Each row is a point. The window is the flat piece filled in between its corners: a triangle in 3 columns, a solid with four corners in 4, and so on. A path goes straight from each point to the next, and from the last back to the first. After which points does the path pass through the window?

Window:
[[ 1.8  1.3  3.2 -1.7]
 [ 2.3 -4.5 -0.6  2.9]
 [-2.6  0.2 -3.0  5.7]
 [-2.9  4.8 -0.3 -6.8]]
Path:
(1): [ 1.9  1.9 -2.2  4.8]
(2): [-2.3 -2.3 -0.4  4.2]
(3): [-4.0 -2.0  3.4 -2.3]
(4): [ 6.4  1.9  2.4 -1.7]
(5): [ 7.7  6.3  4.1 -8.0]
(6): [-6.8  0.6 -0.1  1.8]
(7): [-2.8 -3.7  1.3  0.8]
(8): [ 5.8 -2.0 -1.8  3.5]
(9): [ 6.3  0.9 -1.0 -3.9]
(10): [-0.8 -3.0  2.1  2.0]
(11): [-5.9 -0.7  0.5  7.2]
(12): [ 4.3 -2.8 -3.7  3.7]
Through the window after points: 7

Window:
[[-2.8 -4.5 -4.2  0.0  2.2 -4.7  4.1  4.2]
 [-0.8  4.5  0.5  2.3 -9.0 -0.4  4.0 -5.5]
 [-2.6  1.6 -5.0  4.0  3.8  4.0 -2.5 -4.4]
 [ 2.1  4.6 -0.8  6.7 -1.6  0.4 -7.0  1.7]
 [ 5.0 -0.9  5.3 -2.2  0.2 -4.7  3.4  4.7]
 [ 2.2 -8.4 -4.1 -4.9  2.5 -3.8 -0.7  2.1]
 [-4.5  5.6  2.7 -4.0  1.2 -8.3  2.7  1.7]
 [-2.0  5.1  0.5 -4.3 -2.3  5.4 -0.7  0.4]]
Path:
(1): [ 5.0  2.1 -2.1 -2.5  1.3 -4.4  4.5  3.5]
(2): [ 0.1 -2.2  2.1  2.1 -1.4 -2.5 -1.0  0.1]
(3): [-1.3 -1.7  2.2  0.3 -0.4 -1.8 -0.2  2.8]
(4): [-0.9  5.1 -4.8 -1.7  0.3 -5.7  4.7  0.2]
(5): [-0.9  7.6 -1.5 -2.6  3.0 -7.9  1.9  0.5]
(6): [-5.6  1.5  4.9 -3.5 -1.3 -5.0  2.2  2.2]
(7): [-8.0 -0.3  4.5 -1.3  3.5 -4.7 -6.9 -4.2]
(8): [ 2.5  1.8 -1.6 -1.2  1.0  0.0  1.9  4.3]
Through the window after points: 3, 5

Window (11 x 11):
[[ -5.6   0.3  -6.4  -5.4   0.6   0.9   3.5  -5.7  11.8  -4.5  -3.3]
 [  2.6   4.5  -1.9  -0.1   4.1   0.5   4.6  -2.0   0.7   6.3  -4.0]
 [  0.4   2.2  -5.7  -3.5   1.4  -2.7   6.0  -5.3  -2.2  -3.3   4.5]
 [ -4.9   0.6 -11.1   0.3  -0.3   7.2  -1.0  -9.0   2.9  -2.5  -2.5]
 [ -4.7  -2.1  -4.0  -3.3   1.6  -3.3   0.7   1.0  -3.4  -1.2   3.7]
 [ -2.4   4.1  -0.7  -3.9   0.4  -3.0  -2.9  -2.3  -3.5  -0.1   4.6]
 [ -2.5   2.1   1.1   0.1 -11.4   3.8   0.8   8.0   1.2  -1.4   6.6]
 [  2.7   8.2   6.1   3.2   4.2  -1.1  10.1  -1.0   1.0  -0.8  -7.3]
 [  2.8  -3.2   0.0  -3.8  -0.1   4.5  -2.1  -0.2  -2.0   2.6   0.2]
 [ -0.3  -0.4  -2.7   1.9  -2.3  -1.0  -2.0   0.0   1.2  -1.7   5.8]
 [  3.2   1.0  -5.3  -2.2  -1.4  -0.3  -4.4   0.8  -4.6   0.6  -1.2]]
Path:
(1): [ 3.5  2.7 -6.6 -3.3  0.8  9.7  0.1  0.3  2.0 -5.2  2.3]
(2): [-0.7  0.2 -2.8 -0.6 -1.6 -4.2 -2.5 -0.7 -3.0  1.5  0.6]
(3): [-1.7 -0.9  0.6  1.1 -0.4 -2.5  1.0 -2.5 -2.0  1.8 -5.8]
(4): [ 2.2  8.1 -3.1 -3.1  2.3  1.8  2.8  0.5  0.2 -3.4  4.9]
(5): [-0.3  2.4 -3.5 -3.1  2.4  1.9  0.6 -0.1  0.0 -3.3  1.1]
(6): [ -4.8   0.1  -7.0   3.1  -4.9  -0.7   2.9 -10.9   1.6   2.6  -0.8]
(7): [-0.4  3.4 -1.9 -1.2 -4.2 -0.7  0.5 -6.1 -0.3  3.1 -5.7]
(8): [ 0.5  1.8 -2.7 -0.6  3.1  0.5  2.9  1.2  0.5  1.5  1.8]
Through the window after points: 1, 3, 5, 7

Window (14 x 14):
[[ -0.7  -5.8   7.4  -1.8  -2.0  -0.1   1.5  -7.5  -2.6  -6.5   0.0  -5.9
    3.6  -2.1]
 [  3.6   2.5  -6.8   3.1  -2.4  -4.4  -1.7  -4.7  -7.4  -6.9  -2.8   1.5
    4.2  -5.2]
 [ -0.7   0.1  -3.9   3.9  -1.8   1.6  -7.3  -3.4   0.5   2.9  -2.2   1.4
    5.6   3.9]
 [  9.0   1.6   0.3   3.9  -4.2   3.5  -1.7   1.7  -0.6   0.4   1.6   0.5
   -1.1   3.1]
 [ -1.0   4.0   7.0  -1.0   1.8   3.4   1.1   4.3   1.6  -1.2   0.7   3.0
    0.7   0.4]
 [  2.9   4.5  -0.6   3.0   6.0  -0.7  -1.0  -7.8   4.1  -1.0   7.5   1.7
    6.5  11.6]
 [  0.5   1.0   4.2   6.9   0.1  -7.3   0.0   2.6  -1.0  -4.4   0.3  -4.5
    3.9  -3.0]
 [  6.9  -1.2  -4.0  -0.4  -0.1  -3.7  -5.7  -1.8  -0.9  -8.4   1.8   4.3
    5.5   7.7]
 [ -6.9  -0.4   2.0   1.7  -5.5   2.3  -0.4   0.9  -2.0   1.5   3.8   2.7
    1.3  -3.5]
 [ -1.5   4.4  -2.2  -2.4  -5.8 -11.4  -1.8  -4.3   4.3  -0.6  -1.8  -1.1
    2.9  -4.0]
 [ -2.8   4.5   1.1   3.0   3.0  -0.3   3.7   0.6   6.1  -2.0   2.1   1.4
   -4.5   4.4]
 [  4.5  -2.5   1.8   3.2  -2.0   3.5  -8.3   4.3  -1.2  -1.1   1.4   3.1
   -1.4  -6.5]
 [ -0.3  -4.0   2.0   8.7   0.5  -0.5   8.5  -2.3   3.2  10.2   2.3   2.5
    4.2   0.0]
 [  3.0   0.8  -6.2   2.1  -2.8   1.0   1.3   3.7   7.1   6.0   3.1  -1.2
    6.7  -2.5]]
Path:
(1): [-2.1 -2.8  6.5  6.3 -7.2 -2.5  1.8 -3.4  5.7 -0.7 -1.0  3.6  4.3  1.6]
(2): [ 3.1  0.5 -0.6  4.4 -2.9  1.9 -3.1  0.1  1.0 -1.9  0.2  2.5  3.9 -0.7]
(3): [-1.8  0.0 -0.7  0.9 -0.2 -1.5 -3.9 -2.8 -1.2  5.0  0.3 -2.2  1.0  4.6]
(4): [-1.6 -1.4  2.1 -4.1  3.9 -7.2  0.8 -6.6 -3.1  5.8 -1.2 -1.9 -1.8  1.2]
(5): [ 1.6  1.5  2.2  3.7 -1.5  2.7  0.4  0.1  3.0 -4.9  2.7  0.4  2.4  1.8]
(6): [ 1.0 -0.3  0.0  3.6 -2.8 -0.4  0.6  0.0  2.4 -4.7  1.1  3.3  3.1 -0.1]
(7): [ 4.9  2.8  1.2 -0.9  2.0 -3.9 -2.1 -0.2 -2.5  2.2  3.3 -4.1  1.3  2.0]
(8): [-2.5  0.7 -2.4  1.4 -0.1 -3.6 -3.5  0.9 -8.4  7.6  3.7 -2.0  1.9  1.9]
(9): [ 2.8 -1.0  2.9  4.4 -0.3 -1.9  2.6 -3.8  7.9 -7.1 -0.5  2.4  5.3 -1.0]
(10): [ 2.9  3.5 -0.2  2.6 -3.0 -0.7 -1.2 -1.2  2.4 -0.7  0.7  0.7  5.1 -3.3]
(11): [-2.4 -2.5 -4.2  1.7 -0.6 -8.0  0.7  1.4  0.8  1.2  0.7 -2.9  1.3  1.1]
(12): [ 7.3  1.5 -8.1  0.0  7.7  0.5 -1.3  1.5 -6.3  2.4  4.5 -2.0  1.5 -2.2]
Through the window after points: 2, 4, 10, 12

Window (14 x 14):
[[ -2.0   3.1   2.6   3.2   3.7  -4.4  -1.6  -0.9   2.8  -1.8  -1.8  -0.5
   -7.1  -0.9]
 [  4.0  -0.9  -4.9   1.8  -4.1  -2.8   2.9  -8.1  -9.7  -1.4  -2.3 -11.6
   -2.9   6.8]
 [ -0.8   0.4  -3.3   3.9   1.1  -2.4   0.2   6.4  -5.4  -0.1   0.2   2.1
   -2.7  -5.0]
 [ -1.4   3.4   0.6  -0.8   4.6   0.1  -7.0  -7.3  -3.3  -0.3   3.8   2.3
   -1.8   3.2]
 [ -0.1   3.2   2.1  -0.6   3.2   2.7  -4.6  -7.4  -3.6   3.4  -1.9   2.3
   -4.2  -4.2]
 [ -7.5  -1.6  -0.5  -2.3  -0.8   0.3  -1.9  -2.9   3.6   0.3   2.1  -3.3
    6.2  -1.2]
 [ -0.1   0.2   5.7   0.9  -3.5  -3.0  -5.5  -5.7   3.0  -3.5  -3.1   2.3
    2.2   1.5]
 [  0.2   5.7   4.1   7.9   4.4  -6.0  -1.7   1.9  -5.9  -2.6   1.2  -0.7
   -4.9  -8.5]
 [ -4.0  -0.9   4.2   4.2   3.8   0.7   0.9  -1.5  -5.0  -4.4  -4.1  -0.2
   -4.2   2.5]
 [ -0.9  -2.6   6.3   2.0  -0.7  -1.4   0.8  -5.5   7.1   3.0   3.9  -0.8
    2.9   2.8]
 [  5.4  -2.8   0.9   3.7   4.2   8.2   7.1  -0.6   6.1  -5.4   5.0 -11.7
   -3.5   3.5]
 [ -0.6   1.3   3.7  -2.6  -0.5  -2.7   5.3  -3.7   3.0  -3.4  -3.1  -1.7
    5.9   7.2]
 [ -5.3  -0.2  -9.0   4.7  -0.5   3.1   7.3  -1.9   0.5  -2.9   0.8   1.3
    5.0  -0.9]
 [ -4.6  -4.6  -0.8   0.7  10.1  -1.9  -0.2  -3.5   0.9  -5.0  -6.0   4.5
    4.2   1.4]]
Path:
(1): [-5.8 -2.9 -1.7  1.7 -0.6 -3.8  3.4 -2.9  0.0 -4.8  5.0  2.5 -2.6 -4.2]
(2): [-1.3  0.5  0.3  1.2 -1.0 -1.2  0.4 -4.6 -0.9 -2.3  0.3  1.4 -2.3 -0.7]
(3): [-1.9  2.9  1.6  3.3 11.1 -0.9 -9.3  1.5 -1.2  0.8 -1.1 -1.9  5.1  2.6]
(4): [ 1.5 -0.3 -2.2  5.1  6.2  0.6  1.0 -2.4 -1.5  2.4 -2.3 -5.5 -0.9  2.3]
(5): [-3.3 -1.1  4.1 -1.7 -4.9  2.3 -0.2 -3.5  1.1 -8.6  5.5  0.1 -2.9 -2.7]
(6): [-2.9  0.8 -0.4 -1.1  1.3  0.4  3.9 -4.5 -0.9 -4.9  2.3 -0.7  0.8 -0.5]
(7): [ 2.5 -2.9  2.7  7.0  1.9  2.6 -5.0 -0.6  3.7  4.9 -2.4 -3.9  1.1  3.4]
(8): [-1.1  2.2 -1.0  7.4  7.1  3.7  1.1  1.1 -0.4  3.6 -4.2 -1.3 -0.8  1.1]
(9): [-0.2 -3.3  3.1 -3.5  1.1 -2.0 -0.1 -7.3  1.7 -7.2  2.2 -0.8  0.2 -0.1]
(10): [-3.2 -1.4  2.7 -0.6  2.1 -2.9  1.7 -2.9 -3.8 -3.7 -1.8  4.5 -2.6 -3.4]
(11): [-1.4  2.9 -2.9  3.8  1.3 -1.3 -5.0 -3.5  0.1  1.3 -0.5 -2.0  4.0  4.6]
(12): [-1.0  2.2 -4.1  4.8  1.7  2.4  2.7 -0.5 -1.5 -0.8 -2.3 -1.3  3.2  0.5]
Through the window after points: 2, 8, 12

Window (14 x 14):
[[ 9.3 -3.9  0.1 -5.9  1.0 -3.2 -2.5  3.8 10.4  4.5  2.3  4.2  3.2  4.7]
 [-2.8 -8.1  2.0 -2.7 -1.6  2.4 -4.4 -4.9  4.8  1.9 -1.4  3.8 -1.0  3.8]
 [-2.2 -6.3  4.5  4.0  9.5 -5.5  0.2 -2.5  0.0 -1.5 -8.2  8.5  0.4  4.1]
 [ 1.4  3.9  8.3 -2.4  4.7  4.6 -6.8 -2.3  7.1  3.6 -1.0 -0.2  6.7 -2.8]
 [-0.2 -1.2  3.6 -9.4  0.4  2.3 -0.1 -1.2  0.5 -5.0  6.3 -1.1 -4.0 -5.5]
 [ 6.7 -1.1  6.7 -5.2  4.3  0.4  1.5 -2.7 -6.8  2.2 -1.5  6.9 -1.6  2.7]
 [-2.3 -3.4  1.6 -0.5  5.8 -1.2 -0.8 -0.3  3.3  5.7 -0.3 -0.4  0.1 -5.8]
 [ 3.9  0.5  2.3 -0.1 -3.2 -5.1  4.1 -4.9 -3.1  1.0  0.6 -4.4 -6.3 -1.2]
 [-0.3  4.1  7.6  0.2  3.1 -6.2  6.3 -5.6 -6.5  1.9  5.3  2.2  1.7 -3.2]
 [ 1.1  3.7 -3.3  0.2 -0.8  0.9  0.7 -1.9  2.9  3.3 -2.8 -2.0  0.4  5.8]
 [-2.8  0.4  0.6 -2.7 -3.5 -3.4 -6.2 -1.3 -0.6  0.8 -3.1 -4.0  6.2  6.4]
 [ 0.5 -4.1 -2.6 -4.3  4.1 -7.9 -4.4 -4.4  3.3  0.3 -2.0  6.5  0.1  2.0]
 [-0.9  2.6 -1.8 -2.3 -6.6 -5.4 -2.3  0.7 -1.5 -2.0  2.4  1.3 -1.8 -3.2]
 [ 3.8 -2.9 -3.5 -0.4  1.1  4.1 -2.0 -4.9 -2.7 -6.2  2.7  1.5  2.1 -5.2]]
Path:
(1): [ 3.9 -1.9  1.6 -7.6 -0.8 -4.3  0.6 -1.2  2.0 -4.2 -8.3  7.4  6.3  0.4]
(2): [-1.4 -1.8  1.2  3.9  2.9 -1.3 -3.6 -0.4  2.3  7.0  8.8 -2.3 -5.7  0.3]
(3): [-0.8 -1.9  0.8  0.8  2.8 -2.4 -7.0 -3.1  2.8  1.2  0.6  3.6 -5.1  4.3]
(4): [ 2.7 -1.4  1.0 -5.3 -0.3 -4.0  3.4 -0.6  3.1  0.2 -0.1  0.0  5.7 -3.2]
(5): [ 1.2  1.0  2.9 -2.7  1.1 -1.7  2.9 -5.3  2.5  0.0 -4.7  2.1  0.5 -4.4]
(6): [-1.5 -1.4  1.2 -0.1  0.7 -2.0 -3.4 -1.4 -3.9 -1.1  3.3  0.8 -0.5  1.0]
(7): [ 0.6 -3.8  2.0  0.0  6.8 -1.7 -3.1 -2.4  1.8  2.8  1.6  0.4 -1.0  2.3]
(8): [ 4.9  3.6  3.1 -7.1 -6.1 -2.5  3.6 -2.3  2.8  0.3 -2.8  4.3  5.5 -3.0]
(9): [ 1.7 -1.5  1.5 -6.6 -0.6 -5.8 -0.1 -1.4  7.0  3.6 -3.8  4.2  8.6 -4.3]
(10): [ 3.0 -1.0  0.3 -2.1 -0.9 -1.7 -2.7  0.4  1.4  0.1  3.3  1.6 -2.5  2.5]
(11): [-1.6 -0.2  1.4 -0.7  2.0 -1.4 -5.0 -3.5  1.2  0.0  3.9  0.0  1.2  2.6]
(12): [ 1.3 -4.9  4.0 -4.6  0.1 -0.5  0.2 -1.6  1.5  1.7 -3.4  3.2 -0.3 -2.4]
Through the window after points: 1, 9
